Every row gives one point. Two turns around zero, p and q, are shown by what they do to some points. Where does a point land after both, in the order given? Backwards means that the second turn is done in reverse. Each puzzle has new turns, and all numbers are rounded.
In the rows, zero is written as 128.

Turn p:
[103 113 118] => [ 99 121 120]
[150 160 102] => [163 128  97]
[126 124 116] => [125 119 120]
[145 159 157] => [157 161 141]
[116  84 147] => [ 96 112 162]
Turn q:
[147 106 158] => [142 113 164]
[126 168  88] => [128 165  85]
[111 106 124] => [119 102 122]
[127 162 138] => [116 161 134]
[129  98 132] => [135  99 135]
Where do these land?
p, then q: [115  80 120] => [101  86 136]
q, then p: [136 142 121] => [141 133 117]
p, then q: [166 131 158] => [148 143 169]
q, then p: [112 119 137] => [108 128 134]
q, then p: [112 167 105] => [129 141  82]

Turn p:
[213 143 141 124 154 125] => [205 130 162 112 139  99]
[ 99 140 144 123 133 144] => [110 147 136 131 117 154]
[ 87 109 104 130 135 137] => [ 99 115 104 132 141 159]
[108 113 134 119 124 107] => [ 98 128 125 114 135 120]
[159 137 120  99 116 149] => [158 106 138 115  98 130]
[133 145 105 148 124  93] => [137 143  91 130 136 101]
[ 96 109 150 153 110 142] => [ 88 128 141 163 130 134]
Turn q:
[165 117 159 201 171 122] => [160  90 166 202 147 126]
[119 136  95  78 114 123] => [127 162  94  88 122 134]
[ 95 136 140 119 127 159] => [ 93 115 136 106 137 145]
[124 127 124  94 153 117] => [142 152 126 107 154 135]
[131 122 111 169 133 119] => [130 112 112 165 132 114]
[144 120 128 125  96  88] => [142 151 128 131 100  90]
[ 97 124 134 117 128 136] => [106 124 130 107 143 125]
[164 106 126 126 117 142] => [161 109 127 122 103 132]
[113 163 135 123 114 146] => [ 93 138 134 125 115 151]
Where do these land?
p, then q: [170 112 144 158 155 150] => [163 113 169 160 138 138]
q, then p: [114 125 141 113 159 131] => [138 140 147 111 141 151]
q, then p backwards: [ 77 103  94 149 127 101] => [120 103 104 157 112  71]
p, then q backwards: [122 122 107 140 157 156] => [141 138 115 131 165 149]
q, then p: [124 139 143 112  81 123] => [ 99 136 123 119  88 112]
p, then q: [150 176 150 110 115 127] => [124 159 144 130  78 127]
q, then p backwards: [139 120 117 114 101 107] => [139 157 126 120 113 109]

Turn p:
[121 116 118 149 123 159 149 146] => [123 117 110 134 119 160 110 151]
[101 135 164 175 189 129 120 140] => [111 127 161 180 174 139 138 170]
[118  89 136 103 117 107 122 112] => [133  86 129 124 125 103 131 102]
[121 149 114 108 108 139 156  92] => [106 142 101 128  98 136 146  97]
[130 149 152 125 109 108 140 145] => [111 134 153 103 112 122 141 141]
[130 126 114 179 125 144 102 133] => [141 144 130 159 125 129  86 152]
[161 145 116 103 113  97 164 132] => [144 140 120  89  98 123 169 130]
[173 126 124 118 120 158 130 130] => [159 140 129 110 119 163 119 111]
[ 98 117 116  93 147 112  70 122] => [124 120 120 126 181  80 112  98]
Turn q:
[102 137 153 105 111 146 163  87] => [117 132 191 127 100 130 147 115]
[137 122 155 155 140 135 101 151] => [160 120 113 158 139 138 108 140]
[ 91 115 106 161 121  86 113 138] => [ 86 100  91 148 112 129 119 152]
[166 162 143 100 116 160 123 154] => [179 177 132 106 128 129 126 131]
[139 117 131  93 112 139 130 101] => [139 120 154  96 115 115 130 108]
[142  98 134 150 119 102 135 133] => [133  98 112 142 133 103 144 140]
[ 94  95 106 147 127 160 132 154] => [117  99 127 117 143 174 135 164]
[137 161 127 121 122 152 151  87] => [128 154 154 124 113 139 155  88]
[161 133 114  93 161  90 134 151] => [119 155 111 110 168  79 111 126]
[111 141 110 154 152 110  98 125] => [102 126  95 151 130 144 103 116]
Where do these land?
p, then q: [130 130 167 138 125 182 102 118] => [156 116 148 156 115 169 101 103]
q, then p backwards: [145 143 129 132 164  95 129 119] => [101 138 114 122 139 127  95 101]
p, then q: [125 167 114 100 114  77 170 122] => [ 84 157 148 105 108  96 164 153]
p, then q: [146 114 118  99 116 113 158 120] => [125 120 141  93 124 108 158 122]
p, then q: [140 130 130 139 121 165 123 158] => [156 139 129 114 131 155 101 128]
p, then q: [135 132 144 164 133 138 128 117] => [152 130 121 155 119 145 136 137]
p, then q: [ 78  52 143 150 129 115  92 164] => [137  55  99 141 165 110  75 157]
q, then p: [135 127 138 127 121 153  88 135] => [159 142 132 118 129 139 103 107]
p, then q: [113 139 108 111 144 133 148 121] => [ 97 135 128 116 139 143 145 125]
q, then p backwards: [134 146  89 120 113 108 143 105] => [113 156 122  94 108 117 146 112]

Turn p:
[141 109 134 123 126 155 135 127 120 153 112] => [118 100 107 126 121 129 132 151 139 135 115]
[154 137  74 114 113  88 153 145 125 131 124] => [146 156  98 109 148 103 176 124 118 128 157]
[166 112 149 111 104 145  78 121 139 118 120] => [148  98 119 117  72 126 120 110 147 102 120]
[120 121  36 186 101 140 134 136 133 118 127] => [127 133 102 193 176 107 168 125 134  77 162]
[158 109 145 123 123 140 159 150 147 134 137] => [146 121 119 100 127 136 125 175 131 115 130]
[126 118 158 133 106 139 118 142 126 158 126] => [113 119 120 132  97 112 107 156 126 129 122]
[108 108 151 111 167 153  82 149 141 113 121] => [122 107 126 113 132 135  64  99 155 120 111]
[115 121 124 119 151  88 144  71 117 160 149] => [123 137 137 141 124 159 147 123 127 197 161]
[107 159 156 154 162  98 135  93 141 158 118] => [120 169 162 152 124 139 125 135 151 182 110]
[120 128 143 134 106 141  82 134 125 103 148] => [132 116 139 143 100 124  97 103 112  96 129]
[124 149 135 134 149 115 148 122  78 101 139] => [144 122 155 130 155 126 137 114  84 153 110]
[102 109 151 101 147 122 154 131 130 102 104] => [106 113 161  83 152 130 120 126 137 138 127]
[122 184 106 121 111 140 142 141 141 113 138] => [118 172 121 126 138 139 147 119 101  93 109]
Turn q:
[119 141  95 141 138 171 163 119 146 100 123] => [105 123  71 154 124 137 145 149 110 119 139]
[119 123 147  69 111 144 127 132 117 166 143] => [115 118 157  81  98 130 165 121 135 153 128]
[141 111 135 125 114 125 150  89  75 129 138] => [156 127 156 145 107 111 153 120 113 125 173]
[ 98 117 132 157 120  59 106 162 101 123 121] => [124 122 183 133 170  89  88 129 131  97 111]
[150 127 131  78 123 112 140 172 124  93 143] => [120 109 138 108  98 133 129 149 183  89 129]
[149 117 102 142 113 130 139 144 142 116 117] => [130 128 113 149 112 123 108 161 132 128 119]
[136 189 152 156 120 106 134 110 127 147  91] => [169 176 130 132 163 129 155 128 109 113  92]
[ 97 128 142 184 128 125 109 121 136 108 137] => [110 132 133 172 175 133 113 109 122 133 125]
[136 166 173 137 146 130 133  84 128 149 149] => [154 167 121 124 153 139 168  86 136 142 142]
[142  90 122 144 149 147 133 195 146 146 128] => [125  87 108 112 145 117  96 171 158 165 122]
[140 131 107  95 112 144  92 134 110 139 107] => [131 125 151  98 100 160 117 147 103 128 123]
[122 122 115 136 112 140 120 117 158 104  95] => [121 121 110 158 113 144 116 128 107 123  95]
[122 129 131 108 176 123 118 107 146 145 118] => [138 124  99  92 131 129 121  89 118 129 124]
[121 100 107 120 130 134 127 105 135 128 182] => [ 94 135 123 133 103 117 116 105 136 148 170]
Where do these land?
p, then q backwards: [133  82 148 113 154 151  78 142 123 126 136] => [145  73 123 119 169 119 104 142 146 108 118]
q, then p: [152 114  91 123 130 149 124 174 115 152 137] => [120 137  84 104 118 108  85 128 114 116 143]
p, then q: [142 169 122  95 136 136 107 141 161 145 120] => [115 156 110 123 101 152 139 140  95 103 103]
p, then q backwards: [126 129 144 123 140 138 155 108 140 126 139] => [135 142 135 124 115 151 104 145 120 129 126]
q, then p: [123 134 156 115 138  97 153 158  74 147 153] => [157 150 154  70 127 153 105 144 126 146 147]
p, then q: [146 141 161  71 116 123 116  98 124 112  97] => [130 116 146 129  71 120 175 114 112 135 100]
q, then p: [141 122  90 192 105 139 144 131 116 116 133] => [158 152 118 171 148  91  93 135 108 125 123]
q, then p: [147 130 161 151 116 136 154  98 126 165 112] => [156 142 112 132 126 121 165 167 129 160 113]
q, then p backwards: [ 93 116 145 121  88 144 136 169 129  92 159] => [ 89 105 134 150 111 157 144  88 138 136  86]
q, then p: [129 148 117 171 132 114 134 147 134 128  83] => [159 125 119 126 159  90 125 106 144 134 100]
p, then q: [102 112  92 105 105  90 134 134 131 119 140] => [ 98 150 131 118 128 113 145 102 143 114 172]
q, then p: [118 169 128 154 112 126 120  53 130 128 120] => [138 133 148 170 138 139 172 124  91 147  80]
q, then p: [150 105 118 139 137 127 120 117 151 121 152] => [128 144 112 161 106 135 126 118 138 118 142]
q, then p: [ 93 123 120 119 183 123 118 121 137 115 110] => [125  91 128 129 146 145 139  80 135 142 150]
